Each row is a point. The points of each table are mixes of a few directions, plus a little noise. How many directions does each table use, and how many do they share? Where both have some left over, give the other angles between the two spaces (their principal angles), to ten degrees, smallest first.
(in the rows, 128 means zero)

First, 6 rows:
[[ 30 178 149]
 [145 119 124]
 [169 108 121]
 [123 131 130]
 [ 74 155 138]
 [227  78 108]]
Second, 5 rows:
[[ 49 152 142]
 [185 157 125]
 [ 67  73 127]
 [192 172 126]
 [146  87 119]]
Directions: first 1, second 2, shared 1

First:
[[193 131 127 142]
 [  7 106 120  84]
 [120 151 142 151]
 [175 125 125 133]
 [145 127 127 130]]
Second, 6 rows:
[[127 105 171 111]
 [ 86  88 146 134]
 [158 104 121 165]
 [ 98 126  98 147]
 [ 86 138  96 134]
 [215 205 136  78]]
Directions: first 2, second 3, shared 1; angles 80

First (9 x 8):
[[123  95 194  85 124 106 102  98]
 [114 117 111  94  98 172 110 150]
 [138 175  60 249 161 158  85 183]
 [146 147 147 118 162  66 172  92]
 [135 175 140 188 133  90 178 161]
 [117 134 105  55 112 163 104 145]
 [129 101 138 161 138 140  79 119]
 [127 105 114 138 106 130 195 108]
 [124 104 146  62 119 126 129 100]]
Second, 7 rows:
[[122 117 121  78 116 145 123 121]
 [148 166 130 143 185  84 116 115]
 [130  99 160  81 137 114 109  89]
 [135  85 101 145 135 134 152  76]
 [135 147 104  86 154 123 118 116]
 [ 92 129 157 184  17 169 204 228]
 [134 154 124 179 155 128  77 152]]
Directions: first 5, second 5, shared 5

First, 10 rows:
[[187  66 117  66 129  91  37  23 107]
 [105 120 140  78 152 136 160 143 163]
 [ 90 186 146 137  99 157 207 167 141]
 [ 97 100 122 185 179 112 129  82 171]
 [141 116 129  76 134 138 125 200 119]
 [143  87  98 235 174 105  62 146 113]
 [115 184 161   7  69 159 204 138 134]
 [126 121 119 165 153 138 124 220 120]
 [149 166 123 183  73 127 110 113  77]
 [125 131 129 147 117 114 123  51 135]]
Second, 10 rows:
[[ 69 168 150 102 138 164 229 207 175]
 [106 142 136 120 132 141 165 156 145]
 [171  99 112 147 120 102  55  71  94]
 [ 77 162 148 107 137 158 214 196 168]
 [169 100 113 146 121 104  59  73  96]
 [169 100 113 145 120 103  58  73  95]
 [170  99 112 147 120 103  56  71  95]
 [ 83 158 144 109 136 154 202 186 163]
 [ 81 160 145 109 136 156 206 189 164]
 [182  91 108 151 118  95  36  56  85]]
Directions: first 4, second 1, shared 1

First (8 x 12):
[[127 124 107 122 185 102 113 106 163  48 204  91]
 [109 157 145 130 142 102 101 218 145 133  98 123]
 [146  91 163 106 147 164 155 144 162 146 189 147]
 [173 113 141 124 158 128 122 147 132 113 161 112]
 [114 115 132 126  83 161 158  91 112 177 104 162]
 [ 65 147 127 132  66 142 144 121 116 187  59 169]
 [144 142  83 144 146  92 103  71 105  62 133  86]
 [147 135 127 141  97 131 126 124  89 157  76 133]]
Second:
[[146 140 131 132 159 102 102 172 134 100 134 103]
 [119 143 111 128 150  95 108 158 141  89 132 106]
 [ 95 151 111 122 105 100 121 189 131 134  81 129]
 [ 97 174 183 168 156 132  79 132 127 153  94 136]
 [  7 191 167 175 121 145  93  60 136 171  75 166]
 [188  96 119 113 142 128 144 131 124 107 170 111]
 [163  96 129 119 122 152 151  95 120 134 157 133]
 [197  90 112 115 174 127 134  94 134  66 212  93]
 [141 102 110 101  72 142 172 153 112 166 103 150]
 [128  97 110 107  78 155 176  98 115 162 124 155]]
Directions: first 4, second 4, shared 3; angles 90

First, 10 rows:
[[ 98 147 115  99 130 154 126 109 154 139 163 151 105 146 157 129 130 148]
 [ 66 155 127  12 131 217  52  93 170 167 233 169  65 120 110 108 143 143]
 [139 104 178  89 130 162  63 167  90 140 123 111 119  76  55 100 144  74]
 [144 117 153 176 134 110 161 167  96 112  70 118 147 130 153 129 132 100]
 [154 111 142 162 127 103 141 151 103 115  88 107 149 118 116 130 126 108]
 [ 80 167 111 142 140 146 190 116 161 127 137 175 109 190 249 144 131 158]
 [149 117 128 151 125 106 138 136 116 119 105 112 145 122 115 129 123 123]
 [ 95 155 125 157 141 137 191 136 142 121 112 162 120 178 235 141 134 139]
 [181  98 105 145 110  76 106 109 120 120 122  84 161  95  40 130 108 138]
 [177 104  95 147 110  72 116 100 128 120 128  89 160 105  53 136 106 150]]
Second (10 x 18):
[[105 166 127 149 129 131 170 119 150 118  98 138 125 134 183 145 166 153]
 [ 78 176 161  73 130 195 100 132 106 128 228 152  97 149 129  93 108 147]
 [125  76  91 120 152 125 134 130 176 165  81 165 105 157 199 155 138  83]
 [160 141 170 179 113  99 144 157  90  97  51  80 163  73  82 128 170 120]
 [138 152 115 153 113 100 149 105 130 109 131 109 148 122 110 135 127 169]
 [171  83  85 147 123  75 123 107 142 135 114 111 149 128  96 143 100 128]
 [ 76 168 150  82 135 191 114 131 123 134 199 162  94 153 160 107 123 138]
 [156 132 119 136 108  98 113 108 105 110 171  95 155 116  54 115  92 162]
 [171  33 150 136 152 118 100 194 115 159   8 121 127  95 125 137 156   9]
 [101 158 109 105 124 145 128  98 142 128 200 146 115 157 141 122 101 170]]
Directions: first 3, second 4, shared 2; angles 40

First (11 x 20):
[[116 189 129 132 165 182 159 110  61  80  67 249  60 214  85 113  98  96
  111  74]
 [130 138 121  88 139 125 131 139 134 137 147 132 117 115 132 114 117 120
  130 131]
 [119 130 113 122 118 121 116 144 106 162 129 125 154 125 146 120 114 137
  145 176]
 [115 117 135 176 109 123 131 102 122 125 119 127 127 148 122 138 129 128
  126 126]
 [123 110 121 135 119 128 107 138 134 131 142 104 163 106 127 121 133 140
  142 158]
 [138 109 135 156 101 112 122 127 158 147 137  81 144 106 152 146 124 133
  121 135]
 [130 115 139 174  93 108 135 108 150 149 130  95 124 128 148 150 115 122
  114 125]
 [144 132 137 106 140 115 145 126 136 131 122 128 106 130 137 144 148 129
  116  98]
 [155 137 129 118 140 173 108 162 164  89 129 117 140  93 120 116 110 118
  115 109]
 [131 113 125 109 140 110 122 137 113 138 123 119 152 123 134 138 172 156
  143 142]
 [109 117 123  91 145 110 131 115 130 121 165 134 120 121 105 107 150 129
  145 133]]
Second:
[[125 140 123 153 123 152 118 136 106 123 105 146 141 143 127 125 107 127
  130 142]
 [128 132 125 120 133 132 127 133 124 127 126 135 128 127 127 125 127 128
  129 130]
 [127 162 110 107 151 175 114 163  81 114  95 182 142 145 117 104 101 126
  139 150]
 [127 139 121 127 134 145 122 140 111 124 115 146 134 136 125 120 117 126
  131 136]
 [133 110 138 103 131  94 141 114 161 135 160  99 111 108 131 136 157 129
  124 108]
 [127 112 137 141 116 107 135 111 149 134 142 104 123 122 133 140 141 129
  123 118]
 [127 157 112 103 152 165 117 158  91 118 103 172 138 140 119 106 108 127
  138 145]
 [128  71 160 172  85  54 150  68 205 148 178  41 107 103 144 170 169 130
  110  93]]
Directions: first 6, second 2, shared 2

First (8 x 32):
[[139  87 114  65 190  88 161 103 142 101 101 125 111 112 105 198 131 117
  123 133 128 102 182 155 128 228 174  48 124 140  71 143]
 [113 128 122 138  82  92 113 139 175 162 131  80 106 125 149  77 117 165
  166 133 120 132 117  90 108 119 120 109  84 156 113 125]
 [129 146 122 205  72 149  72 126 143 114 123 167 125 100 147 124 168  81
  158  88 143 148 122 121 107 112  94 155 183  74 151 110]
 [108 111 153 147 127 179  70 167 136 191 122 194 184 141 147  80 126  98
  122 134 128 160  66 160 123  97  78 202 115 139 191 158]
 [143 159 105  97 151 146 187 107 130 107 135 104 126 132 111 129 128 167
  110 171 139 125 132 129 123  84 160 117 118 157 127 127]
 [148 174  96 135 118 146 171  99 139  90 135 103 110 117 117 128 148 157
  132 154 145 130 138 113 109  75 152 116 144 131 124 111]
 [125 121 129 143 117 128 104 133 137 134 120 140 128 120 136 127 135 112
  139 116 129 131 128 129 121 139 116 130 136 118 130 129]
 [119 102 186  93 163  97 144 157  21 125 157 110 134 176 112 162  67 129
   73  96  92  95 143 129 203 173 130 147 122 110 119 119]]
Second, 8 rows:
[[159  67 137 117 122  88  88 138 121 154 116  88 129 161 154 118 100  99
  106 145  83  94 151 115 117 149 214  90 136 101  76 116]
 [ 88 110 159 104 147  62 143 138  99 113 135 123  94 113 108 184 108 140
  150  57 128 118 159 123 179 249  66  99 103 133 103 134]
 [146  89 136 119 126 100 103 135 122 143 121 102 127 149 144 124 110 110
  115 135  99 105 144 119 124 147 180 103 131 111  95 120]
 [116 165 119 137 128 161 150 120 138 116 133 152 133 111 117 126 147 144
  138 129 154 149 109 136 126  97  88 153 128 143 161 134]
 [171 140  99 150 110 186 110 119 155 145 118 127 162 146 151  73 146 114
  106 200 123 135 102 130  77  13 197 152 155 119 146 120]
 [ 75 151 148 117 148  99 165 129 110  99 142 150  98  94  95 182 129 155
  160  57 157 142 140 132 176 216  22 127 101 151 141 142]
 [135 121 128 129 126 125 122 129 129 132 125 122 129 133 132 123 125 123
  125 133 121 126 130 127 124 126 142 125 130 124 122 126]
 [136 181  99 152 119 202 144 114 154 122 131 157 152 117 125  95 160 141
  127 167 158 159  91 140  99  28 115 174 142 141 178 131]]
Directions: first 5, second 2, shared 1; angles 80

First:
[[158 135 130 125 113 113 124 112 111 124 143 127 146 143 142 128 108 141
  110 120 147 134 139 133  89 129 128 127 105 129 138 138]
 [116 121 114 164 130 143 115 119 138 135  93 130 119 135 137 120 132 143
  166 145 108 147 115 121 138 117  95 113 148 147 109 114]
 [ 94 120 122 139 144 148 129 143 148 134 104 129 107 114 115 126 150 118
  155 140 103 126 114 121 172 125 120 126 157 131 113 114]
 [190 135 107 187  91 111  94  64  99 127 106 129 162 186 185 112  80 194
  149 139 146 183 134 128  35 108  67  98  98 167 122 133]
 [133 137 157  57 133 108 157 157 118 118 190 124 134 102 101 145 132  87
   61  98 155  84 147 139 133 151 195 159 103  88 159 149]
 [ 86 120 131 116 150 146 140 159 150 132 120 129 104 100 102 132 157 100
  138 132 106 109 117 124 186 133 143 136 156 117 120 117]
 [195 151 165  43 104  74 153 127  84 107 227 121 171 131 126 147  93 109
   17  79 199  92 172 151  54 154 204 161  53  86 184 172]
 [ 79 114 115 157 149 160 123 144 158 139  82 132  98 112 116 122 158 122
  180 150  87 134 104 116 188 119 103 119 174 140 101 104]
 [142 126 109 175 116 132 106  99 125 133  95 130 134 154 155 116 113 163
  164 145 120 162 121 123 102 113  82 106 132 156 112 120]
 [ 88 120 132 116 149 145 139 157 149 132 120 129 105 101 103 132 156 101
  138 132 107 109 117 124 184 132 142 136 155 118 121 118]]
Second:
[[115 120 107 181 130 148 110 111 141 136  79 131 118 142 142 116 130 151
  183 152 100 157 111 120 138 112  79 105 154 156 103 111]
 [120 124 117 157 129 140 117 118 135 134 100 130 122 134 138 120 131 143
  157 142 112 145 117 123 134 119  99 116 143 144 114 118]
 [160 146 175  13 122  85 172 162 100 109 238 121 151  98  95 156 121  73
    7  74 187  62 169 149 107 165 237 178  70  64 186 168]
 [111 118 102 191 129 153 103 109 142 139  67 131 116 144 147 112 133 157
  193 156  95 164 107 116 138 108  68 101 160 164  96 105]
 [124 127 122 143 128 134 122 123 131 130 114 127 125 132 132 125 129 135
  144 135 121 136 122 126 131 123 114 121 136 136 122 124]
 [145 138 155  65 126 103 152 147 114 117 188 124 142 112 111 144 124  99
   63  98 161  92 149 141 116 148 186 156  98  94 159 150]
 [136 132 141  95 126 115 139 136 120 121 158 127 135 120 119 137 127 113
   94 114 144 111 139 134 123 138 157 142 112 111 146 139]
 [114 120 107 178 129 147 109 114 139 137  79 131 118 143 141 116 132 153
  182 152 103 158 111 118 137 111  81 106 153 155 101 111]]
Directions: first 2, second 1, shared 1

First (8 x 32):
[[108 127 153 128 172 113 137 129 143 158 170 133  88 107 116 153 117 118
  130 111  92 120 129 152 127  94 129 120 127 122 130 104]
 [112 112 149 125 148 143 152 125 144 142 152 117 105 113 139 120 142 108
  114 114  97 151 127 161 147  99 126 113 146 133 156  92]
 [106 114 156 125 164 135 153 126 148 153 166 120  91 106 133 131 136 106
  117 109  87 144 128 167 145  89 126 111 144 130 154  87]
 [130 152 123 132 146  89 100 133 119 140 137 151 121 127  97 169  93 149
  152 131 137  83 130 102  95 136 133 143 100 114  86 158]
 [158 145  90 131  78 122  97 131 101  94  76 137 178 157 125 121 121 155
  141 153 184 110 128  79 108 180 130 149 110 126  97 180]
 [121 134 135 129 148 113 123 130 130 142 144 136 113 121 116 148 115 131
  135 123 119 113 129 129 118 119 130 130 120 123 117 129]
 [110 121 150 127 161 126 143 127 143 150 161 126  96 110 126 139 127 114
  124 113  95 132 129 154 135  97 127 117 135 127 141 101]
 [180 119  67 126   7 183 119 124  96  46  18 105 232 183 174  45 175 142
  112 168 213 171 123  82 147 211 123 142 143 149 144 173]]
Second (8 x 32):
[[133 127 122 128 116 133 127 127 125 120 117 126 139 134 132 120 132 130
  126 133 137 133 127 124 130 136 128 129 129 130 130 133]
 [ 84 134 181 129 231  84 138 131 156 198 222 146  39  80  91 197  91 114
  140  93  53  94 132 169 114  56 132 116 117 111 118  87]
 [129 128 127 128 127 129 128 128 127 127 127 128 129 129 128 127 129 129
  128 128 129 128 128 127 128 129 128 128 129 128 129 128]
 [146 125 107 128  86 147 124 127 117  99  89 121 164 148 143  99 143 134
  123 143 158 142 127 111 134 158 126 134 132 135 132 145]
 [118 129 140 129 152 118 130 129 134 145 150 132 107 117 119 144 119 125
  130 120 111 120 129 138 125 111 129 125 125 124 126 118]
 [166 122  83 127  40 166 120 126 103  68  48 113 204 169 159  69 160 140
  117 158 192 157 125  92 141 189 125 138 138 142 137 163]
 [154 125  97 127  68 155 123 126 112  87  73 117 180 156 150  88 150 136
  121 148 171 148 126 103 136 170 126 136 134 138 134 153]
 [ 95 133 167 129 205  94 135 130 150 180 198 142  61  93 101 179 100 118
  137 102  73 103 131 160 117  75 131 119 120 116 120  98]]
Directions: first 2, second 1, shared 1

First:
[[153 142 144 133 106 102 105 137 101  47 153 143 165 125 111 110 113 127
  124 111 114 154 155 140 180  75 145 113 124  90 114 157]
 [155 138  92 101 111  81  62 149  61  26 140  87 162 173 135 116 108 132
  145 122 124 157 159 190 188   7 172 157 141 108  77 177]
 [148 144 168 148 110 115 134 131 121  73 153 169 162 106 101 109 109 124
  115 105 111 148 143 110 168 117 130  95 112  86 131 143]
 [107 108 122 131 134 158 135 110 173 182 123 128  96 102 137 142 172 128
  125 151 139 111 127 121  84 183 107 128 143 160 158  98]
 [140 153 115 111 148  95 147 158  59 128  99  99 144 200 137 123  43 132
  144 101 123 128  86 126 152  76 154 155  97 111  75 155]
 [117 109 129 136 117 151 113 108 173 134 144 140 113  85 127 134 187 126
  120 150 134 125 154 134 107 161 112 116 151 146 161 109]
 [107 111  96 114 144 146 127 121 145 186 107  97  93 138 151 146 152 131
  137 151 144 108 114 138  85 153 120 153 143 169 134 108]
 [101 107 156 154 132 178 166  98 209 205 131 168  93  64 121 140 184 124
  109 147 135 105 124  86  71 240  84  97 134 154 189  79]
 [150 153 129 120 130  92 129 153  67  85 122 118 159 174 124 115  62 129
  136 100 117 142 114 132 172  66 154 137 104  95  85 161]
 [ 97 101 110 126 143 167 138 107 182 211 113 117  81 106 146 150 182 129
  128 160 146 101 119 123  64 198 102 137 149 178 162  88]
 [134 141 146 135 132 122 152 136 116 131 124 142 139 136 119 122  95 127
  125 111 121 129 112 107 138 132 128 119 108 111 122 132]]
Second, 8 rows:
[[170  70 200  88  67  94  88 137 144 103 164 134 162 134 118 145 105 109
  126 150 193 101 129 172 150 102 124  84 122  74 115 183]
 [147 114 117 135 111 117  89 121 129 150 133 190  87 146 133 148 107 128
  138 114 140 125 109 199 145 136  99 111 103 181 151 110]
 [127 154 163 102 121 127  84 119 126 179 162 152 121 110 172 127 146 112
  131 153 155  99 129 175 130 122 124 116  93 137 158 134]
 [152  99 116 108 147 142 161 150 134  60 101  86 134 160 113 138  57 145
  167 111 122 175 115 107 105 105 140 164 160 110  60 161]
 [ 64 118  83 187 152 143 156 108 128 177 113 170 119 149 129 130 176 125
  120 130  76 125 137 114 103 178 127 120 109 175 159  77]
 [145 200  93 151 145 132 165 151  95 104  94 105 110 109 102 114 117 167
  120  78  94 152 112  82 158 122 122 158 145 164 115 107]
 [103 124 107 124 124 125 132  86 167 122 130  65 150  63 109  82 208  90
   59 160 130 110 179  61 122 130 145 133 194  23 172  98]
 [115 150 146 125 151 143 153 153 103 130 127 124 144 152 148 137 106 146
  163 126 114 137 115 118 109 127 141 140  99 157  90 153]]
Directions: first 3, second 6, shared 0; angles 40, 50, 60

First (11 x 32):
[[133 200  83 129 178 148 129 125 163 144 114 161 160 117 107 133 125 135
   95 196 108 148 154 124 131 130  79 113  97 127 153 146]
 [131  99 128 130 104 154 150 133 104 124 108 150 115 153  99 164 111 116
  161 126 132 120 108 137 113 125 144 140 168 151 110  82]
 [114  95 185 127 136 118 131 135 141 103 119 142 135 124 178  79 142 135
  114 104 154  89 160 127 148 117 131 103  75 104 136 125]
 [ 92  98 174  90 153 142 206  79 147  90 102 156 138 142 165 143 155 129
  138 150 222  91 160 133 147 137 115 139  91 146 163 152]
 [130 180  86 120 146 117 123 109 141 144 147 103 135 115 115 145 137 128
  114 160 120 165 124 123 129 144 108 146 134 132 146 176]
 [140  84 137 139  66  96  93 144  85 136 166  65  90 128 128 129 124 121
  157  53 106 143  79 126 112 131 181 150 183 124  91 118]
 [129 133 120 133 144 164 145 136 133 126  93 181 142 142 104 141 113 124
  129 161 125 114 138 135 125 121 113 116 126 138 127  91]
 [141 107 139 148 104 122  94 160 108 133 136 120 115 128 126 109 115 127
  133  92  95 124 115 128 123 118 151 118 141 116 102  98]
 [115 132 145 116 144 113 137 109 146 118 136 117 135 120 157 111 149 135
  114 128 156 122 146 124 142 133 119 128  99 121 147 161]
 [146 168  91 144 120  96  73 142 128 159 168  75 123 105 120 114 125 133
  110 115  76 170 108 119 123 134 129 131 143 109 121 161]
 [135 118 122 137 113 142 125 140 114 132 120 140 120 136 108 142 114 122
  141 123 112 126 114 133 117 123 138 129 152 136 112  97]]
Second (9 x 32):
[[149 121  95 142  87 131 109 144  92 150 141 103 102 138  83 166 105 117
  159 110  87 156  79 131 101 130 155 150 201 144  97 101]
 [117 132 148 119 151 125 140 118 148 115 119 143 143 124 154 107 142 134
  110 138 150 112 156 126 144 126 113 115  87 117 147 144]
 [121 129 142 123 144 127 137 120 143 119 123 139 139 125 147 112 135 132
  117 135 144 118 148 128 138 127 118 118  99 122 140 140]
 [116 134 151 118 155 126 142 119 152 112 119 145 145 121 158 103 143 135
  108 142 154 109 160 127 146 126 110 113  80 117 149 147]
 [111 132 154 116 161 126 143 116 155 111 117 147 148 121 162  99 145 136
  105 143 157 107 165 125 149 125 108 111  73 116 152 151]
 [131 128 124 130 120 129 126 130 122 129 130 124 125 130 122 134 125 126
  133 125 123 131 121 128 123 130 131 131 138 130 124 124]
 [110 133 156 116 161 126 145 116 156 110 117 147 148 120 164  99 148 137
  104 144 159 106 167 126 149 126 106 109  71 115 153 151]
 [164 118  69 150  58 134  93 155  67 165 150  86  85 143  53 191  90 109
  179  95  63 175  45 132  84 131 173 166 249 155  75  81]
 [136 125 114 134 114 130 121 134 113 138 132 117 119 131 111 141 120 124
  139 120 113 139 109 129 117 130 137 136 156 134 117 117]]
Directions: first 4, second 1, shared 1
